Each row of a before or after table is a point. One or more steps were done to the points. Then noise was added and the rows were shuffled. The steps act on how far a point lies along the listed directions, d1 being the first. Name the steps. A step turns or swaps two directions, mirrors them in a line or flattens them onto one, adds a multiple of one to another, or multiplies one. Angles are multiples of 10 degrees, from the lower direction toward the higher: turns from -170 to 170, lines from 10 to 170 but not 90. Use the fewest steps. Two steps may share a direction if one is a turn and the other turns, adds or multiplies; they go together, in the order done. Otherwise the lowest direction goes first.

Directions:
(1): [24 51]
(2): [-51  24]
Before (14 x 2)
[[-28  41]
 [ -7  -9]
 [ -9   8]
 [  0  -8]
 [-49  23]
 [-24  -1]
 [  0 -23]
 [ -5 -20]
 [ -7 -15]
 [ -7  -3]
 [  9   6]
 [  5 -13]
 [-60   4]
 [  2 -18]]
After (14 x 2)
[[ 21  44]
 [ -6  -5]
 [ -8 -10]
 [-19  -9]
 [-14 -12]
 [-20  -7]
 [-13   0]
 [ -4  55]
 [-26  53]
 [-12  20]
 [  7  -4]
 [ -6   6]
 [-16  -1]
 [  3  14]]
Steps: turn d1 and d2 by -60 degrees

Directions:
(1): [ 35 -60  -9 -26  -5  28]
(2): [ 12  38  18 -28 -49  36]
(3): [-17  12 -52  20  13  52]
Before (12 x 6)
[[ 23 -12 -13   7   2  32]
 [ 26 -33 -15 -20  -9  43]
 [ 17 -35  25 -18  13 -27]
 [-11  33  37  11 -12 -38]
 [-26  28  13  33  17 -29]
 [ 16 -24 -12 -17 -25  51]
 [  7  19  26 -15 -18 -16]
 [ 21 -25 -28  -4   2  40]
 [  7   6  27 -13 -14 -32]
 [ 32 -30 -24 -17   9   8]
 [  1 -12  40 -10 -18 -12]
 [ 15 -30 -38  -8 -20  60]]
After (12 x 6)
[[-21  36 -21  31  17   2]
 [ 14 -27  13  -9  10 -26]
 [ 32 -46  24 -18 -13  -8]
 [ -6 -18  36   2  -3 -26]
 [ 30 -26  14 -21 -23  33]
 [ -8  46 -11   9   6 -19]
 [ -6  23 -11  32  15   5]
 [-31  34 -13  34  25 -18]
 [ -2  26  40 -13  -8 -30]
 [ 16 -18  20 -15  -6 -31]
 [-39  13 -19  42  25 -16]
 [-43  28 -37  47  19  -3]]
Steps: turn d1 and d2 by -170 degrees

Directions:
(1): [  7  21  35  60  10  14 -26   1   3   8 -23]
(2): [ 17 -13 -15 -31  21  26 -27  -6   4  40 -41]
(3): [-36  -2  31 -17  35  28  -9  19 -24  12  36]
Before (14 x 11)
[[  8   7  28  48  15  19 -23   2   3   6 -22]
 [  9   2  -4  14 -17 -20   8  -6  11 -15   6]
 [ -4   4  -1  -3   3  -7   7   3   1  -9  10]
 [ -1   8   8  17 -13 -11   3 -11   6 -14   1]
 [  4   6 -13  17 -20 -26   8  -6   9 -22   3]
 [ -4   8  -1   4   8  12  -7  -4   9   6  -6]
 [  7  10  10  36 -12  -3 -10  -3   1  -3 -15]
 [  0 -11  -4 -21 -10  -8   8  -2   0   3   6]
 [  4   0   3  -6   9  10 -11  -7  -4  14  -2]
 [ 15  -1 -15 -11 -10  -2  -9  -4  20   2 -11]
 [ -2  19  16  12   7   7 -10   3  -7   8  -4]
 [ -5  13  18  44   0   0  -4  -1   1  -8   3]
 [ -6   7  10   4   3   3   4  12 -13  -9  21]
 [ -8   6  18  13  15  14 -16   4  -2  12   6]]
After (14 x 11)
[[-23 -14  22 -18  39  35 -16  13 -16  16  13]
 [-10  15  14  -3  12  11  -8   6 -12  11   4]
 [ -4  12   5  18  -7 -19  14   4   4 -23  14]
 [ -4  20  19  39 -14 -13  15  10  -9 -31  29]
 [-24   8  14  10 -16 -21  24  -2  -6 -36  44]
 [ 15 -11 -22 -38   3  12 -17  -4  17  20 -17]
 [ 14  -5  -4 -16  18  23 -25  -9   0  34 -26]
 [ -4   3  -4 -12  16  21 -12  -4   8  16 -12]
 [ 13  -4  -4   0 -15 -12   3  -7   9   3 -13]
 [-22   7  -5  12 -25 -40  34   4  -4 -51  56]
 [-36   9  27  25  -1  -9  22  11 -16 -32  58]
 [ -6   4  16   8  18  17 -19   2  -1  17   1]
 [-14   2   3   9 -22 -32  30   4   1 -40  50]
 [-26  -3  10 -11   1   1   7  12 -18  -9  36]]
Steps: swap d1 and d3; multiply d2 by 3

Directions:
(1): [-20   0  25 -28  10  56 -15 -33 -35  10  21 -10  20 -28  24 -60  37  -9]
(2): [ 48   5  10  -3  32  19 -23 -23 -13  14 -57  29  37  52  11   0  -7  38]
(3): [-21  11 -14  46  33  -4 -37  18  30 -13  11  24  24 -57   5 -17  -8  59]
Before (13 x 18)
[[-12  -3   6 -40 -23   9  24   2 -20   1  13 -19 -17  -6  -1   8   7 -38]
 [ -9  11 -14  37  -3 -32   2  23  33 -14  26   6  -8 -30  -9   4 -11  21]
 [-22  11  -8  29   1 -19   0  29  22 -14  10  11 -18 -26  -3  12 -16   4]
 [-24  -7  -2  26 -14 -14  17  15  15 -11  16 -14 -12  -1 -14  17 -15 -22]
 [ -3  -5  -9  14  -4 -16   3  16  18 -14   9   0   4   6 -12  22  -5   6]
 [  8   0   4   9  20   0 -13 -11  10  -5 -25  27  24   8   6   2 -12  42]
 [  5   7   6  15   2 -23  -8  10  16   3 -17   6   1  15   1  17 -15  18]
 [-12   4  -7 -15 -16  -2   1   6   4  -2  16 -13 -23   3  -8  -2   8 -19]
 [ -7  -1   5  -1   5  11 -19  -1  -4   2   2  -5   0 -21   2  -9   7   7]
 [ 52 -10  10 -15  17   3 -10 -11 -11  10 -60  12  26  60   9  15 -11   9]
 [  7  -7 -10   4 -20 -13  19  15   7   5 -13  -9 -18  32 -13  25 -10 -19]
 [ -4   7  -1  32  13   1 -22   2  12   2  -4   4  13 -24   2  -9 -11  27]
 [ -6  -9  -3 -15 -31 -13  28   0 -15  -4  15 -31 -29  17  -5  20  -4 -51]]
After (13 x 18)
[[-35 -13  14 -22  -9  22  -3  -2 -14  -3  37 -28   1 -49  15 -41  26 -31]
 [ 11   8 -10  -3   2  -4 -13   4  11   1 -14   7  -5  24  -7   6  -5  12]
 [ 11  -4  11  19  18  15  -7 -13  -4   3 -28   9  24  35   0   3 -13   9]
 [ 15  11  12   1  18  15  -8  -5 -10   5 -29  21   9  24  12  -1  -7  10]
 [  3  -1   6   0   9  28 -10 -10 -11  12 -15   2  16  12   9 -20   8   7]
 [-29  -6  12 -15  -9  12   8 -13  -5  -6  23  -6  -1 -24   7 -18  11  -8]
 [ 20   1  -5  11  13  -2 -10  -8  -7   1 -25   5  13  26   7  12 -15  12]
 [ 13   4  -8  -6   3 -12   3  15   5  -5 -22  11   1   8  -5  30 -19  12]
 [  8  -4   8  -4   9  18 -10 -10  -6  -2  -4   4  25  18   4  -4   9  11]
 [  1  -3  -3   2  -5  -9  -7   9   4  -1  -3  -7 -14  -5  -8  16  -5  -1]
 [ -9   4  25  -8   2  15 -12 -12 -10  11   0  -5   9  -1  15 -23  11   3]
 [ -3   0   5   9  -6   4  -3  -5  -2   7   1 -12  -2  -6   0  -5  -4  -6]
 [ 31  10  11   2  11   7  -5 -17  -5   6 -17  14  18  26   7 -11   2  22]]
Steps: turn d1 and d2 by -140 degrees; multiply d3 by 0

Directions:
(1): [-35  17  -1 -36 -18  -8  -5  21  18  42   0 -19 -20  38  -3  32  35  -8
  -6 -23 -27   9  28  32 -17  -3  22   3 -35  20  -8 -36]
(2): [  3  -4 -13  19   7 -21 -12 -38 -15   5 -34 -11  -3  29 -10  12   8   9
 -13 -23   7  -4 -48  -9  -6  45  48  17  22 -40  14 -39]
(3): [ -2   0   3  -6  -2   8  19  25 -26  -8 -20  21   5  27  40  -3   2  -6
 -17  29  -8  40   4 -14 -28 -47  60  27   5 -24   5  34]
(4): [ 10  -7  -4  22  30   1  18  10 -19  -6  16  10   1  20 -39 -30 -51 -26
 -15  28 -15  -7  17  50 -26  13   5  27 -10  20  34 -31]
(5): [-12 -44  37  17   7  12  42  13  -9  -1  -6 -53  19 -24  36  34   7 -26
  -6 -11 -18 -30  16 -15  14   8   8   8  12  10  41  -8]
(6): [ 40 -51  32 -12  18 -15   8   0  16  -7  -6  10  11  33 -24   3  22 -30
  -5  -5  -1  29 -47   0  -2 -13  -1 -53 -26  24   6   9]
Before (10 x 32)
[[-17  -6  20 -18 -16   6  20  30  14  14   7 -15  -3  -4  25  20  25  -8
   -3  -8  -9   2  16   0   4 -26   8  -3 -15  18  12  -7]
 [-11  -2   8   0   1  12  11   8  -8  -2  -5 -25   0 -25  42  20  -4   7
  -13  -6   8 -19  12 -20   7  -6   9  11  14 -17  13  12]
 [  6  -8  -2  14   7 -12  -1 -20  16  -6  20 -37   4 -39   3   8  -2  -8
   14 -22   6 -43  -6  -9  14  42 -30  -3  12   2  20 -22]
 [  4  30 -18  16   5   3  10 -20 -22   8 -16   4 -12  -4   6   3 -13   4
   -4  -5  26  -6  -6  -3  -5  13  17  15  12 -22  -7   3]
 [-24   2  16 -19 -10  -3   8  29  -2  26  -3 -35 -13  26  31  42  25 -10
   -4 -34 -25   1  21  -9 -12  -3  29  13 -19  14   1 -12]
 [ -7  13  -5   8  -9   6  13   9  -7   5   5  -9   4   7 -18  -6  -4  -6
   -5  -7 -12  -2  17  24  -1  13   3   1   0   7  11 -25]
 [ 31   0 -13   0 -12   0 -15 -26   1 -24 -10  24 -16  17 -10 -22 -11  13
   -2  20   9  15 -36  -8 -12  -6  15 -11   7 -29 -21  10]
 [ -2  -2  -5  16  20   9  -1  -8 -17  -1   6  -9   9  21  -9  -9 -25   0
  -16  11  -9 -13   7  18 -12  33  19  23   1  -6  28 -25]
 [-10  -5  -3  18   4 -14  -4 -31  22  17   6 -40   4 -15 -21  30  -4  12
   -1 -36  12 -43   2 -15  33  53 -26  -5   6   3  12 -29]
 [  5  60 -44 -15   6 -12 -49 -11  13   5  22  52 -29  25 -54 -44 -11  32
   13   8  16   6 -10  30 -14  10 -14   4 -11  -3 -45 -13]]
After (10 x 32)
[[  1  -4  -5  16  21  10  -1  -9 -18  -4   5  -9   9  19 -10 -11 -27   1
  -16  11  -7 -13   6  17 -11  33  17  22   2  -8  29 -23]
 [ 10 -12   0  15   9 -12   0 -21  15  -8  20 -35   5 -37   2   8  -2 -11
   13 -22   7 -41 -10  -9  14  41 -31  -7  11   4  20 -20]
 [ -9  -6  -2  20   5 -14  -4 -32  20  14   6 -39   6 -17 -20  29  -5  12
    1 -35  15 -43   0 -16  34  53 -26  -4   8   2  11 -27]
 [ -5  -6  11   3   3  12  11   6  -8  -6  -6 -23   3 -27  41  18  -5   6
  -13  -4  11 -18   7 -24   8  -6   6   7  17 -18  13  15]
 [-23   0  17 -17 -18   9  20  30  12  14   8 -15  -5  -9  29  20  21  -4
   -2  -8  -9  -1  23   0   5 -24   8   3 -11  15  11  -8]
 [-32  12   8 -14 -14   1   7  29  -7  26  -2 -36 -14  17  38  40  18  -3
   -3 -32 -24  -6  30 -12 -11  -1  28  25 -11   7   0 -12]
 [ 33  -4 -10  -4 -11  -1 -15 -23   4 -22 -10  25 -16  24 -12 -19  -6  10
   -2  18   7  18 -38  -6 -13  -7  17 -16   1 -27 -20   9]
 [  6  59 -44 -14   8 -11 -49 -12  11   2  22  54 -28  22 -54 -46 -15  33
   14  10  18   5 -11  28 -12  11 -15   5  -8  -5 -45 -12]
 [ -8  15  -6   9  -9   8  12   8  -8   3   5  -8   4   3 -17  -6  -7  -4
   -6  -6 -11  -5  18  23   0  14   2   5   4   4  11 -24]
 [  9  25 -16  19   8   3  11 -23 -23   3 -14   6 -10  -5   5  -1 -15   3
   -3  -5  27  -5 -11  -5  -4  12  15  12  13 -22  -6   6]]
Steps: turn d1 and d6 by -20 degrees
